Each row of a before or after table is a point. One or more steps were done to the points. Then noise was added and the rows were shuffled. The steps act on how far a point lies along the listed directions, d1 being the first. What was done? A step turns or swaps two directions, mirrors them in a line or flattens them onto one, adds a multiple of one to another, or multiplies one. Angles are multiples of 10 degrees, from the lower direction toward the higher: turns from -170 to 170, lines from 10 to 170 but not 90. Use the fewest steps. Two steps may share a direction if one is a turn and the other turns, adds or multiplies; they go together, in the order done. Otherwise the lowest direction goes first.

Directions:
(1): [52  4]
(2): [-4 52]
Before (12 x 2):
[[-58  34]
 [-37 -23]
 [ 25 -47]
 [-60  44]
 [ 32  31]
 [ 15  13]
 [  2  45]
 [-20   8]
 [ 33 -43]
 [ 11  29]
 [-43 -44]
 [ 38  10]]
After (12 x 2):
[[ 10 -18]
 [-16 -40]
 [ 24  38]
 [ 53 -52]
 [  9  18]
 [-49  26]
 [ 27  14]
 [ 45   9]
 [-35 -50]
 [  2  40]
 [-51  16]
 [ 45 -52]]
Steps: swap d1 and d2

Directions:
(1): [  8 -23   8  60   0 -53]
(2): [-56 -20  16  24 -43  30]
Before, 9 rows:
[[  6 -13 -12  17   0 -24]
 [ 37  -1  -2  40  24 -58]
 [ 36  -3 -13  31  22 -52]
 [-12 -19   7  41 -12 -28]
 [ 22 -10  -3  38  29 -60]
 [  8 -12  -1  26   6 -34]
 [-13   4   0 -11  -3   8]
 [ 18  10 -18 -21  15   4]
 [ 27  10  -1 -17  26 -21]]
After:
[[ 46  23 -25 -28  36 -16]
 [ 23  -1   3   6  20 -35]
 [ 37  25 -19 -41  47 -11]
 [ 10 -10 -10  24   5 -24]
 [-16  -4   2   6  -7  -2]
 [ 13   5 -19 -23   9   0]
 [ 18  14 -12 -32  20   1]
 [ 50  32 -16 -34  42 -12]
 [  3  20 -10 -45   9  24]]
Steps: mirror d1 and d2 in the line at 110 degrees

Directions:
(1): [-10  -1  37  -2   1 -60   3  -4  59]
(2): [ 35   1 -53   6 -27   9 -25 -23  49]
Before:
[[ 38  -4 -45  -1 -29 -17 -30 -17  60]
 [ -1   3 -13   2   2  46   8   9 -40]
 [ 10   7  -3   3  -1  -7  -6  -7  20]
 [ 11   2   7  19   5 -11  -1 -16  38]
 [  1   4   1   8  16  16  -2  -3 -16]
 [ 24   4 -20   3 -38 -39 -10 -28  53]
 [ 26  -3 -29   2 -11  16 -12  -2  39]
 [ -1   0   9  -4   1   5   0  19  -6]
 [ 36   2 -46  12 -18   3 -27 -28  53]
 [ 13   7 -39  -7   2  25  -6  -4 -17]
 [ 20   1 -32  -8   3  16  -6 -12 -13]
 [-14  -3  24  -6  12 -14   2   6 -16]]
After:
[[ 27   4 -26   1 -38 -27 -11 -28  40]
 [ 13   7 -40  -7   0  28  -7  -6 -20]
 [ -3   2 -12   2   3  43   6   9 -35]
 [ 18   0 -34  -6   2  19  -7 -11 -17]
 [ 40  -5 -55  -1 -29   1 -31 -16  41]
 [ 37   4 -57  13 -18  21 -27 -26  36]
 [ 12   2   4  19   5  -6  -4 -15  34]
 [ 28  -3 -36   3 -10  26 -12  -2  28]
 [-16  -3  25  -7   9 -21   5   6 -10]
 [ -1  -2  12  -3  -1   2   3  18  -4]
 [  1   3   3   8  16  13  -1  -5 -13]
 [ 10   7  -8   4  -1  -1  -6  -4  17]]
Steps: add -0.3 times d2 to d1
